Rows are points. The window is the flat piece filled in between its corners: a triangle in 3 columns, a solid with four corners in 4, and so on. A path goes straight from each point to the next, and from the last back to the first. After which points does the path pass through the window?

Window:
[[ -2  39  13   8]
 [ 13 -22  36  -6]
 [ 24  20  -3   2]
 [ -9 -60 -47  -1]]
Path:
(1): [ 19  14 -15 -26]
(2): [  2  -1  24 -19]
(3): [20 -2 20 45]
(4): [  1 -21  28  34]
(5): [ -6 -15  22 -24]
(6): [ -4   1 -31 -15]
(7): [  8  -3 -27  30]
(8): [ 21 -31   1  37]
Through the window after points: 2

Window, 6 rows:
[[ -3 -26   4   3  49  -1]
 [-32  -8  28   6  12 -18]
 [ 27 -31   4 -13 -28 -16]
 [-22  24 -11  24  15  -1]
 [-15  60 -22 -18  -5   1]
 [ 20 -28  33  13  32 -18]]
Path:
(1): [ 15  -3 -10 -18   1 -37]
(2): [  8  -8  20 -21 -23  26]
(3): [ -6 -10  24  -9   2  18]
(4): [  2   3   0 -14  -7 -27]
(5): [ -8  22 -19  -5  12 -34]
(6): [-20  20   2  -5  -9  21]
(7): [10 11  3  1  8  5]
(8): [  7  10 -12  -3  13 -21]
(9): [  0  17 -22 -12   1 -27]
(10): [  4  26  -2 -10   8  26]
(11): [ -5 -17  29  15  12  25]
(12): [ -1 -22  -1  13  27 -26]
Through the window after points: none

Window, 8 rows:
[[  9 -16  -9 -27  -4  43   0 -24]
 [  1 -35  14  18 -26  17  -1 -15]
 [ 12  18   9  42  13 -11 -23  21]
 [ -7  -7  26   7   3  -2   1  -9]
 [  2 -12 -28  14  34 -57  -8   6]
 [-19  28 -17  11  12  18  10  22]
 [  4  21 -28 -23 -42 -13   7   1]
 [ 25  18  13  12  -2  32  15  34]]
Path:
(1): [  1  27 -18   2   6   4  11   2]
(2): [  9  21  11  12 -11  20  13 -17]
(3): [-14 -18  16  -2 -20   7 -21  33]
(4): [ -3   1  15  -4  -3  10 -10  20]
(5): [ 12  19  -2  22 -13  21  17 -12]
(6): [ 17  17  -1  60   9   1  -4 -10]
(7): [  4   9  10  13   8 -11 -24  32]
(8): [ -2   7 -14  -8   1   1  -9  22]
Through the window after points: 6

Window, 11 rows:
[[-17 -13 -11 -36  54   8   6  15   3  -8  -7]
 [-18  -9   5  -3  23  32  -4  31 -22 -19   2]
 [  7   4   4  -1  14  18  39  23  18 -19 -12]
 [ -7 -19  29   9 -19 -30   3 -40   8   8 -11]
 [-15  -5 -41  14  11   8  12  18   9  -9  -4]
 [ -7  30  25 -11 -46 -17 -15 -41  25  26 -11]
 [  8 -30 -16 -19  21  40  15   8  -3   9   6]
 [ 33 -16 -15 -11  14 -15   2  55   0   3  -1]
 [  3  18   7 -21 -60 -38  18 -37  -8  -5  -6]
 [ 21  22  11   2 -23 -17 -12 -56  10 -18   1]
 [ 26  19 -24  12  29  -7  36  38 -30  19  -8]]
Path:
(1): [-10   5  -1 -19  -4 -17  24  -5   9   2  33]
(2): [  9   3  -2 -14  -2 -10  13 -10   2  -3 -32]
(3): [  3  -6 -16  -7  -7   3   3  14  -4  -3 -53]
(4): [-5 -1  0  1  6 -9 27 10  1  4 35]
(5): [  1  11   2 -12 -10 -13  12  -6   8   3   8]
(6): [ 25  -9  -8 -11 -17 -10   6 -17  -8   3 -53]
(7): [ 14 -13 -10  -4  -2   4  11  -3  -2 -12 -53]
(8): [  4   1   0  -3  14  10  15   6   0 -11  13]
(9): [  1  -7   8  -6  14 -20  24  11  20  14  40]
(10): [ -2 -12  -6  -9   1  11   6   8 -11  -3 -34]
(11): [  4 -13  -4  -4   3   5  -9  13 -16 -17 -55]
(12): [ 1 12 -5 -5 12  2 26 24 -6  9 53]
(13): [-20   4  14 -12 -14 -19  29 -10  25  -2  43]
(14): [ 15   3  -6 -15 -20 -12  -5 -16 -29  -5 -49]
(15): [ 10 -15 -29  -3  -4   5   0  -7 -18   4 -42]
(16): [  1   2  -2 -10  -3 -10   4   1  -2   3  16]
Through the window after points: 11, 13

Window, 12 rows:
[[  1   0  41  17 -30 -21 -38 -12 -30 -40  34  31]
 [ 27 -20  10   6 -33  13  23 -36  -6   7  24  26]
 [ -6  10 -45 -18  22  10 -11 -39  12 -33   4  12]
 [-22  -2  24 -35  39 -44 -21  10 -39 -31  32  25]
 [ 57  -4  -4  16  19 -35 -21 -22 -11 -20 -26 -20]
 [-42  -2  18 -21 -13  48  22 -11   7  19 -27 -27]
 [-24 -38  20  21  47  -8 -39 -51  33 -23  14   0]
 [ 20  17  11  29   1 -25  28 -60  17  -1   8 -16]
 [ 30   4  20  19  23  60  21  15  12 -12  20 -22]
 [-14  11 -48 -14  43 -44   5  16  25   7 -32  -6]
 [-34 -20  34  57  39  43  -4 -40  -5  25  16 -27]
 [ 18  13  16   4   3  19  -2 -27  18  47   6 -13]]
Path:
(1): [  1  23  21  23  32   2 -15 -24  11 -12 -15  50]
(2): [ -8 -21   7   1 -10 -22 -13 -18  -5 -16  26 -25]
(3): [-10 -20  -5  -9  -9   4 -14  -7 -13   4  24 -19]
(4): [ -9  15  42   7  25  40   1 -15  16 -16 -22  30]
(5): [ 21   7  11  13  26   1  -4 -32  -2  -9 -23  14]
(6): [ 28 -14 -20   4   5 -27 -18  -7   7 -19  21 -48]
(7): [ -5   3 -26  -4   8  -9  -6 -39   6 -20  36 -19]
(8): [  6   8   7   6  18  14  -4 -24   5 -17 -29  33]
Through the window after points: 1, 5, 7

Window, 14 rows:
[[-21  14  -1  31 -44  -4   9  11  -4  44 -12  34  39   7]
 [  4  -2  -9 -22   4  -5 -19 -15   6  13 -15   2  17  -3]
 [  0 -16 -10  32 -23 -15   4   8  -4  -8  53 -47  -7  20]
 [ 30  -3  -1  37  21 -46  -6  -1  20  26 -24  17  38  -5]
 [  7 -18   9  22  55   5   8  -4   1 -36  -6 -11  25  17]
 [ 12 -29 -21  25 -54 -10  24 -46 -13  22  -9 -11  17   4]
 [-14  20  12 -12 -21  -4  -9 -20 -20 -27 -13  29 -12  19]
 [-23 -19  20  31 -21 -13   9   4  50  26  20  47  18 -19]
 [ 16 -30 -26  -2   9 -14  36  31  21 -22  10   3 -22  -1]
 [  6  39   0  33   2   0 -16  10  37  -8 -17   2  16  -9]
 [  0 -30 -19  28  36  10  35  14 -22  30  -2 -10 -30  -5]
 [-13  28 -51  52  29   5 -28 -21  28   0  23  -8  25  13]
 [  1  37  -3  24  33 -16   6 -25  19  30  21 -14  35  33]
 [-33 -38 -21  24 -18 -39  24  -1  40 -33  10 -17  -3 -11]]
Path:
(1): [-18 -10  -6  28   1   0  -4   8  28   2 -19  -8  -2  60]
(2): [ -9 -31  -3  23 -21  -3   7   3  40  18 -19   7 -13  31]
(3): [  0  21 -16  24  -5 -18  11   0  -7  18  18  14  20 -29]
(4): [ -5  -8  -5  21 -14 -12  15 -13   7  12  16  11  10 -15]
(5): [ -9 -30   0  29 -19  -5  -3   0  27   6 -27  -2   5  47]
(6): [ -4 -28 -16  33  19   3   7   3  22  11  -8 -14 -28  29]
(7): [ -9  -8 -14  19  10 -12  24   0 -11  -2  10   0  15 -23]
(8): [ -2  14 -14  14   3   0   9 -10  -2 -22  19  -5  15 -24]
(9): [-16 -10 -10  18   2   1   4  -3  14  -2   4  -4   0  30]
(10): [  2 -24  -8  26  14 -12  -2  -4  29  10  -4 -17   1  26]
(11): [ 11  16 -17  23  20 -17  12 -12  -2 -16  30  -4  14 -18]
(12): [ -2  26  -2  17  -5 -20  13 -10  -3  -7  14   0  28 -41]
(13): [  3 -14  -8  32   0   8 -10   5  35  16 -22   6  -1  36]
(14): [ -9  -9  -4  47  -5  -9 -29 -12  30  13 -17  -2  -5  53]
(15): [ -5  16 -11  25  13  -7   3 -14   4  16  10  -2  30 -10]
(16): [ 10  -5  -9  33  17 -20  30  -9 -11  -6  29  -3  11 -36]
Through the window after points: 4, 6, 12

Window:
[[-15 -11   9 -26  15  20   4  23  11 -28   2 -12  21 -17]
 [  2   4  13 -30  32 -22  -2 -38   6  -6  14   6 -12  -2]
 [-39   8 -34   2   5 -33   5  23   2 -33 -13   9  24 -29]
 [-29  -1 -21  18   9 -34  27  54   8   2  22 -10  41 -24]
 [ 11 -14  12   6  34  34  -5 -16 -22   8   4   8 -29 -33]
 [ 16  55   4  18  36 -18  -4  15  -8  11   3  -8  50  -1]
 [-13 -13   4 -23 -21   3 -23  10 -30  -1  32  19 -11  18]
 [  7  14  18 -17  15 -10   9  21  -2  -5  23   9 -36  17]
 [-20   0  44   0  -4 -18 -28 -27   5 -10 -14  16  11 -20]
 [ 10  -7   8 -18  27 -11  -5  13 -14   6 -12 -12  -5 -16]
 [-14  -1   5   3 -14  -3  46  13 -23  18  -7  17  12 -47]
 [ -5  10  15 -22  34  36  12  19  22  60 -37  26 -18  -4]
 [ 19  12   2  -3   5  -8   2   4  28  -1  -1 -14  11  19]
 [-11  47  15   7  -3 -20  13  -4 -12  31  16 -27  -3  12]]
Path:
(1): [  0   8   2 -10   8  -4  -3   5   1   3   3  -4   8 -25]
(2): [-20 -16  11  14  25 -12  12   8 -19   5 -25   5  17  21]
(3): [-12 -20  12  28  21  -7  13 -15 -43  -2 -19   9  -3   9]
(4): [  2   6  10 -10  14  10   5   0  -3  11   8   4  -8 -30]
(5): [  8  12  10 -14  -9  -7  -6  13   7  12  10  -2  11 -43]
(6): [-10   3   7  -1  18  -4  16   4 -16   7  -3   1  -1  -5]
(7): [-19 -20  29  -3  21   7  16   3 -19  -9 -16   1  -3  12]
(8): [  3   6  -3 -18  12   0  -2   7   8  12  11   7 -13 -27]
(9): [ -8  11 -14 -15  -1 -14 -21  26  15  -1   6  -1  10 -45]
(10): [-26   0  -3   6  25 -14  27  -3 -16 -19 -11  11  10   7]
(11): [-19   2  14   2  28  -5   5   9 -14   2 -10   5  12  17]
(12): [  4  16   5 -19   1  -9   3  13  12   5   6  -2   3 -21]
Through the window after points: 3, 5, 9

Window (14 x 14):
[[-35  -5   7  -5  16  20  21  -4 -12   8  -7  25   0  13]
 [-14  13  23  33 -13 -13  -3  -7   4  10  17  11  11  14]
 [-15   8  12 -14 -20  -3 -27  22 -18 -18  11   1  -1  23]
 [ -7  -5  18 -15   1 -12  27 -46  -9  13 -48   7 -28   2]
 [ 20  11  13 -19 -44   3  35 -34 -60  16  32 -39  24  -5]
 [  3   3  -8  -5  -4   3  -8   5  15  15  10   8  -4  -9]
 [ -3  -1  12   7  24   6  19  10  24 -17  20  -2   3   1]
 [ -6   1   5 -42   4 -24   7  -7  17   7 -11  27   3  -1]
 [  5 -10  28  14 -13   8  13  21  -3  -3   5   6  20  -6]
 [  2 -24  23  17  -1  -6 -34  -2  20  25  29  33   5  37]
 [  6 -14   3   3  45 -14  14  16 -16  21 -12  24   2   9]
 [ -4  -8 -18   5  25   2  -7   8   7   4 -12  11  24  40]
 [  0  15  14 -23  22  11 -13   6  -3  -7  -2   9  19  -7]
 [-25   0  19 -14   4  -5   6   0  18  13  -7 -19   1  -1]]
Path:
(1): [  2  10  17 -14   1  -7   9   6   8  11  -3   6 -15  23]
(2): [ -7  25  19 -20   0  -4  25 -15  -8  16 -14  12 -17  16]
(3): [ -7 -28  11  -2   7  -7  -1 -26  -1  -1 -28  -1   2 -11]
(4): [-25 -25  -2  -3   6 -13   0 -15 -16 -12  10   0  20  -7]
(5): [  6  12  24 -11  -2   2   4  11   5  14  -4  16   1  24]
(6): [-10   7  15   3   8  -1   9   4   5  14  -4  16  -7  18]
(7): [-15 -42   1 -20   8   3  -4 -28 -29  -7  -2   8  19  -5]
(8): [-16 -30   6   8  15 -12  -3  -1  -8   0  -1  10  21  -7]
(9): [ -4  12  11 -10   3   2  -5  -2   5   9   3   8   0  17]
(10): [  0  13  16 -14 -13  12  18  12   0  11   6   0   5  12]
(11): [ -7 -10  11  -3   2  -6   9 -13 -15   4   4   6  12  -2]
(12): [-18 -17   1 -28   8 -18  -3 -17   9   4  -5  28  25 -17]
Through the window after points: 2, 6, 10, 12

Window:
[[ -4 -20 -11  26   0  37  17 -16 -11   6  10  10  19 -37]
 [ 19  20  20 -16  -7  -4  12 -12  -9   8 -12 -13 -20  10]
 [-19 -23 -33   7   9   1  24  14  -9  24   1  15   3 -16]
 [  8 -27 -14   7   8   9   5  23 -29 -13 -30  34  35 -31]
 [  5 -46 -41  17  10  11 -30   4 -10  -3  -3  18   7 -21]
 [ 14  20  -4 -48  26  12  11 -20   5 -12  -6 -15  -3   4]
 [-24  10  23   0  33 -12 -20   1   7  16  25 -45   5  -9]
 [ 13  26   0   4  -6  44  11  23  -3  -5  30  19   6 -24]
 [ -7 -28 -39  33 -12  13  20  23   6  -7 -15  -6   7 -40]
 [ 24  21  -4 -16  -5  -1  12   6  22  41 -30  10  40  -1]
 [ -6  15  39 -11 -38   1  38  18  55  10 -18  30  35  19]
 [-10  51  -1 -15   8  -9  -3 -29   3   2  10  -5  -7 -17]
 [  7  21  -7 -42 -13 -21   1 -19  -8  16  16 -27  21  -4]
 [ 27  13 -11  -7  28 -27  14 -21  -2 -10   9 -15   6  14]]
Path:
(1): [ -8   9 -17  11  -9  17   4   8  -7 -13   2  -9  15   3]
(2): [ 13 -12  10 -18  13   6  13   5  15  33  -3  20   1 -60]
(3): [ 13  -4  -2 -11  10   3  12   6   2   6  -6   8  12 -24]
(4): [-11  10   0   4  -6   5  12   6 -14  -3 -10   1  27  -3]
(5): [ -6  12  -4   2 -15  12   6  12 -10   6  -7   0  21  13]
(6): [ 12  -8   1  -2   3   2  24   8  23  -3  -6  21  16 -32]
(7): [ 23 -11  -2 -12  18   3  21  -2   3  20  10  14  19 -33]
(8): [-25  21 -17  10 -31  18  -5 -14  -6  -1 -14 -20  19  10]
Through the window after points: 5, 7

Window (14 x 14):
[[-21  -6 -35  17  -2 -15 -33  13 -43  39 -35  23 -27  25]
 [ 24  22  -2  49  24  11  -3 -20 -19 -11  18  -8  32  -2]
 [ 19 -12  13  35   2 -23 -28  -2   8  41 -15 -25   0   1]
 [ 21  16  37 -19 -30  24 -49  24  -9  18 -28 -20  11  18]
 [-22 -25 -28  15  19  12  15 -19  16   8 -29  10 -27  35]
 [ 20  13  -5  23  -3 -41  29 -21   7  16  10  11   6  22]
 [-14 -12   8  26 -29  24  11 -26   6 -13  29 -16  -6  -8]
 [ -8 -28  10  23  39   6   4 -13 -26 -44 -19  -8  12 -33]
 [ 16 -34  13   4  10  -2 -57  -2 -30  36  13  40  20  -1]
 [ 15 -12  -4 -32  -6 -32  17  -7 -31  16  -7 -59   5  41]
 [ -9 -11 -34  -2 -16  60  28  35 -27  10 -29 -25 -20 -33]
 [-41  35 -11 -21  16   2 -12  11 -14   4   6  -3   2 -17]
 [-23   2  19  19  38  -5  15   8   2  20 -10   9 -48  12]
 [ 13  15  31 -23  -5  30  22 -48  15   4   6 -13 -28 -14]]
Path:
(1): [-13  22 -19 -12  16  -7  -3   2  -4  -3   3  -2 -18  -4]
(2): [-21  -1  32  25 -14   4  -2  -6 -27  40  -2  -2  51   1]
(3): [ -6  -7  20  11  13  10  13 -16 -12  24  -7 -15  12  18]
(4): [ 14  -1  -6   1  -1   1  -6   0   6  -3  -3  -7 -21  -7]
(5): [  4  -6 -38 -13 -20  32  -6  30 -23 -24  23 -20 -27 -11]
(6): [ -8  -6  16  20  13  24  26 -16  -9  28 -42 -10   6 -17]
(7): [-22  -2  27  11  14  13  19  -2 -13  29 -17   3 -14   8]
(8): [ 19   6 -22  18  25 -32 -19   3  16 -15  12  -1 -39   8]
(9): [ 12 -10   0  -9  -7   3 -24  -2  -5   3   8  -8 -21  11]
(10): [-10   6  16  25  -5  23  19 -17  -3  14 -17 -15   7 -14]
(11): [-14  -3   8  22  14   8  17 -19  -6  26  -8   8 -12  13]
(12): [ 14 -16 -42  -3  17 -19 -23  17 -10 -47  -2 -21  -4 -27]
Through the window after points: 1, 5, 7, 9

Window, 14 rows:
[[  1  -5  16  19 -17 -20   6 -23 -23 -18  13   0  46  -9]
 [-12 -24 -19   8  -1   6 -23 -42  13  17  15   1   1 -30]
 [ 10  -3  11 -12 -11  24  17 -20 -15 -47   4  16  12 -18]
 [  3  20  36  29 -20  -2   8  -3   5 -21 -14 -21 -21  36]
 [-16 -38 -27   1  12 -27 -20   6 -27  18  20  30 -26 -23]
 [-15 -18  -5   1  28 -22 -60   0   2 -15  23  21  -9 -26]
 [ -3 -17   9 -10  33 -32 -19  -8  -8  -3 -48  16 -27 -34]
 [ 24 -13  39 -46 -36   9   0 -20 -24 -18 -10  -5  32   3]
 [-24   6  20   3  16  -3 -30  10 -11  15 -13  48  -8 -25]
 [ 25  -5   3  17  46  -9 -34   0 -17  18  10  31 -19 -23]
 [ -8  53  14  11 -11 -11  19  -5   7  -6  42 -40   1  -2]
 [-10   5  45  32  15  -1  21  21  26  -2  34 -27  -9  -5]
 [  6  14 -11   8  -4   2  25  17  39  -9 -16 -30  16  27]
 [ 23  23  21  16 -39 -23  37  -1  48 -15  21 -10   5  12]]
Path:
(1): [ 10  14   8  21 -17   9  -3  28  13  -3  -1 -15   3 -23]
(2): [ -8  -5   2  -4   8 -16  10 -28  20  -4   3   6   4  20]
(3): [ -5  -4  11  -9  12 -14   3 -17   7  -8   2  11  -2   4]
(4): [  6  -4   4   8   1  -9 -14   6   1  -6  -8  -5   1 -18]
(5): [ 11  -2  -2  17 -19  -6  -5   2  16  -1  -7 -22   0 -14]
(6): [-22  21  22   7  31 -19  30 -10   8 -19  31  29   3  23]
(7): [-18  -3   8   6  20 -14  -5 -21  13 -14  14   9   5   0]
(8): [  0  -1   4  14   2  -7 -17  10  -1  -2   7   2 -10 -18]
(9): [ 14 -10  -6  22 -25   8 -10  25 -29 -15   5 -10  -2 -43]
(10): [-20 -13   8 -16  31 -16   1 -42  17   4  19  30  -6  13]
(11): [-24   0  27 -17  22 -11   3 -38  10   7  37  13   8  19]
(12): [  0   8  -3  17  -7  -4 -13   3   2  -3   3  -7  -4 -25]
(13): [  2   0  19  22 -16   3  -2   2  -5   6  -4  -6   4 -27]
(14): [  2  -3  10  -8  19  -4   9 -22   7  -9  20   6  -1   6]
(15): [-18  -6  16  -3  22  -2 -27 -11 -10   5   1  25  -7  -7]
(16): [  8  -3   2  20  -3  -9 -17  25 -20 -17  -2  -6  -1 -39]
Through the window after points: 1, 3, 9, 11

Window (14 x 14):
[[  0   2 -23 -23  13  14   6 -18  10  -3 -35   4   8 -13]
 [ 19  -2  -5   1  12 -13  -6  -7   9  22  29  22   3 -36]
 [-32  -6 -10  28  -1  21   3  31  17  -9 -24  34  10  29]
 [ 25   4 -14 -12   1   1 -23   5  25 -13  40  -9 -10 -18]
 [-18  20 -15  -4  -1 -12  -7  44  -8  -8   8  -3  16  -2]
 [ -7 -23  -4 -35  -7 -11  -7 -30   7   8   8   1 -13 -15]
 [ 46  -9  12 -19 -10   3 -16  15 -12  -1  23   9  -3  -5]
 [-21 -23  28  36  32  30  45  -8  -5 -20 -22  16 -20  11]
 [ 25 -10 -33 -13  16  -8 -13  18  -8   3  43   5   9  12]
 [-30  -1 -26  28  -4  31  -2  10 -19  -9 -12  17  -3  -4]
 [ 26  13 -18   4 -23  -4  22  21   0  -3  33  11  -5  13]
 [ 13  10   0 -23  18 -12 -13 -30  -2  -7  -4  22 -32  -3]
 [ 13  22   0 -14  -3   8 -14  -9  -1   9  33   0  16  11]
 [-30  -9   2  27  21  32  20   6   3  21 -44   3 -33  13]]
Path:
(1): [ 60 -13  -6  18  -8  -1 -21 -13  17 -21 -33  -1 -25  14]
(2): [-36  12  -6 -24  21   2   7  -1 -13  17  40  27   1 -26]
(3): [-11  11  -3 -17   4  41  23   4  -4  -5  17  17 -22   2]
(4): [  0  -8 -14  19   7 -11  -6   3  -1  -5 -17   7   7  -1]
(5): [  9 -33 -15  37  15 -10  14 -26  28 -10   5 -10   7  15]
(6): [  1  10   8 -14   4  20   3  18 -13  -3   7  20 -15 -12]
(7): [-12  12 -29 -25   6  18  15  10  21   3  15  35   4  -5]
(8): [  2  -9  11  26   1 -11 -15  15 -25  -3 -12 -10   5  14]
(9): [  7   2 -15  18   8   6  -2  -5  -4  -2  -3   4  -2   5]
(10): [ -6 -14   5 -17  -1  23   7  11   5  -3  10  24 -11  -7]
(11): [-33  18   3  -8  11  33   5  25 -10  12   8  31 -15   4]
(12): [  9 -11  -7  15   1   0   1  -3   1  -6   1   1  -7   4]
Through the window after points: 1, 3, 5

Window (14 x 14):
[[  8   2   0  33 -34  -8   1 -39 -31   5  27 -29   7  27]
 [ 21 -13  14 -16   8  23 -16 -19   0  25  14 -14 -14  11]
 [ -9 -15 -10  34 -12   3   6 -35 -10  14   7  18  10  11]
 [ 17   7  29   7  -7  26   3  -4  18 -10   0   0  21  -4]
 [ -8  11  -1  45 -14  15 -11 -12  -9  -3  22 -15  -8  -1]
 [  5  16  11  -6  -2   8  -5   2 -24  -3  -9  20   9 -12]
 [ 36  36  10   5   6  19   3 -10   1 -10  17  14  -5  -8]
 [ -4  -2 -16 -28  10   9   9  -1  22   1 -12  -5  21  12]
 [  7  -6  17  25  -5 -13  13 -19 -27 -12  44  -9  -4   3]
 [ 10  -1   6  28 -11 -25 -25 -24  -9  -5  19   9   0   6]
 [ 21 -12  -7 -10  22   0   8  18  11  26 -37   8  12   7]
 [ 14 -20  -8 -27  -6   0   0   3  18  60  17 -13  20   7]
 [ 16  -3  -3   0 -24  15   7  12   6 -11  -6  22  -5   5]
 [ -4   6   7  -9  -8   6  15 -11  27  20 -23  -4  -7  -4]]
Path:
(1): [ 24 -16 -18   1  -9   1   6 -18 -19   1   4 -12   1 -27]
(2): [  9   8   8  14  -5   6   1 -12   2   7   6   7   6  15]
(3): [ -1   9  15  12  -3   5   7 -10  -3  10  11   7  -3  13]
(4): [ 9  0  0  5 -5  5 -2 -5 -5  2 -2 -4  4 -8]
(5): [ 13  -5   1   0  -5   3   4 -15   5  11   1  -7  -1  -6]
(6): [-2  5 14 -2  0 10  1 -8  5 13  2  0 -2 20]
(7): [-4 16 11  2 -9  3  1 -5 13 20  0 23 -2 18]
(8): [ 15 -17  -4  -5  -8  10  16 -16  11  -1 -18 -32  -2 -24]
(9): [ 14 -16  -6   9 -23   5  -8 -29  -6  -6  10  -9   2 -23]
(10): [ 1 16  6 19 -9 11  6  8 -1  8  8  4 -1 29]
(11): [ 5 10 11  7 -2 -3  0 -6 -4  4 23  3  6 22]
(12): [ 16 -10  -6  10 -10   4  -1 -17   1  -9  -3   1  -1 -17]
(13): [ 19 -18  -7  17 -11  -2 -16 -10  -5  -1  -1   3   4 -20]
(14): [-10  29  17  10  -1   0   7 -13  -1   9  16   5  -1  37]
(15): [ 8 11 15 -6 -6 11  2  0 -2 14 13  9  7 30]
(16): [ 14  -1  -2  -5  -4   1   4 -14   0  10   0  -3   9  -4]
Through the window after points: 1, 3, 5, 7, 9, 11, 13

Window (14 x 14):
[[  9  -6 -10  14  -9  -2 -13  -3  10 -13  28 -22  20   6]
 [ 18  -7  -4   4  -8  11  20  16  -8   5  12  -6  18   5]
 [-13  -6   0 -12  11   0  -9  -5 -18  12  14  -4  11  13]
 [ 27  20 -19  -8 -13  11 -15 -17   7   9   6  16  22   0]
 [  8 -22   5 -21 -39  12 -17 -39   7 -15  25  11 -20  24]
 [ -3   7   2 -12   3  17   2  20   6 -28   7 -15   1  28]
 [ -1  11  -9  -5   0   9 -16 -13  12  -1  16 -14 -36  -6]
 [-20  -2 -19 -12   3  15  17  -7  16   8  12  -2  14  -9]
 [ -2  23 -13   5 -16  -4   1   9 -21  -8  18  15  20 -11]
 [ -6  -2   2   3 -15   9  10   5   2   3 -15 -20  40 -13]
 [ 11 -16 -18  10  -8   9  -9   9  -3  -8  -4  14  21   6]
 [ -1  26  17   6  16 -46  60  14  43 -23  -6  17 -30   4]
 [ 17  17 -33 -34 -27 -39  20 -18 -15 -10   1  31  -9  -2]
 [ -3  14  -4  -2  14  28  -4 -28 -22 -41  15 -13 -33  39]]
Path:
(1): [  4   8   0  -2   7  -4  14   3   4 -15   8  -3   2  -6]
(2): [ 10 -11  13 -28   2  13 -11 -17 -14 -28  18  11 -14 -13]
(3): [ -5  13 -22  11 -20  -1   0   0  18  17   8 -12  10  35]
(4): [ -7  17  -8  20 -28   1  18   7   4  16  -2  -9   8  30]
(5): [ 19 -14   1 -22  17   4   6   3  -4 -25  16   5   8 -18]
(6): [  9   5   3 -11  11  -7  24  11  16 -16   4   8  -8  -8]
(7): [ -9  17   2  12  -4 -26  25  -3  18  -7   0   4  -6  17]
(8): [ -6  12 -10   5 -14   6  10   7   8   8   4   2  12  23]
(9): [ 17 -11  -1 -10   2  -3   1  -4  -5 -31  11   4   7  -6]
(10): [  8  -1   9 -14  18   5  -1  -8  -5 -20  16   7   3   4]
(11): [-16  11 -22   4 -18   4   2  -8 -10   8   4 -14  -7  24]
(12): [-17  25 -23   7   6  -2  20  11   8   9  -2  -1   2  30]
Through the window after points: 2, 4, 6, 10
